Every row gives one point. Examples show where two turns around zero, p and q, send a point. Where does a point land after both, in the order given? Backwards means that the second turn is done in reverse. Each puzzle has new turns, and all numbers are rounded.
In the rows, 128 means zero.

Turn p:
[ 83 129  99] => [101 165 156]
[135 128  93] => [126 159 110]
[132 117 151] => [125 102 128]
[138 123 137] => [130 116 120]
[152 143 159] => [158  99 125]
Turn q:
[137 161 111] => [112 137  94]
[149 142 129] => [132 148 113]
[121 106 139] => [138 121 151]
[140 136 104] => [134 123 101]
[ 93  94 157] => [125 110 182]
Where do these land?
p, then q: [123 145  96] => [106 148 107]
p, then q: [126 141 131] => [132 141 129]
q, then p: [170 112 140] => [170 128 108]
p, then q: [ 93 114 146] => [116 124 168]

Turn p:
[138 125 110 170] => [119 126 173 135]
[145 123 114 124] => [107 128 128 138]
[135 149 156  88] => [142 108  81 135]
[ 76 138 120 130] => [165 166 132 121]
[109 119 137 131] => [139 136 129 109]
[156  90 109 128] => [ 79 130 136 119]
[136 153 149 125] => [146 104 118 139]
Turn q:
[135 109 161 121] => [133 129 167 130]
[106 122 149 148] => [127 145 139 159]
[134 160 136  97] => [167 107 122 117]
[103  96 135 150] => [108 163 142 147]
[142 143  89 111] => [127 115  96  96]
[148 137  99 141] => [106 110 104 119]
Where do these land?
q, then p: [101 105 108 106] => [143 126 104 165]
p, then q backwards: [151 152  98 148] => [126 123 164 161]
p, then q: [122 146 130 128] => [114 115 130 129]
p, then q backwards: [120  98 178 139] => [165 130 109  85]
q, then p backwards: [146 138 125 119] => [134 125 149 131]
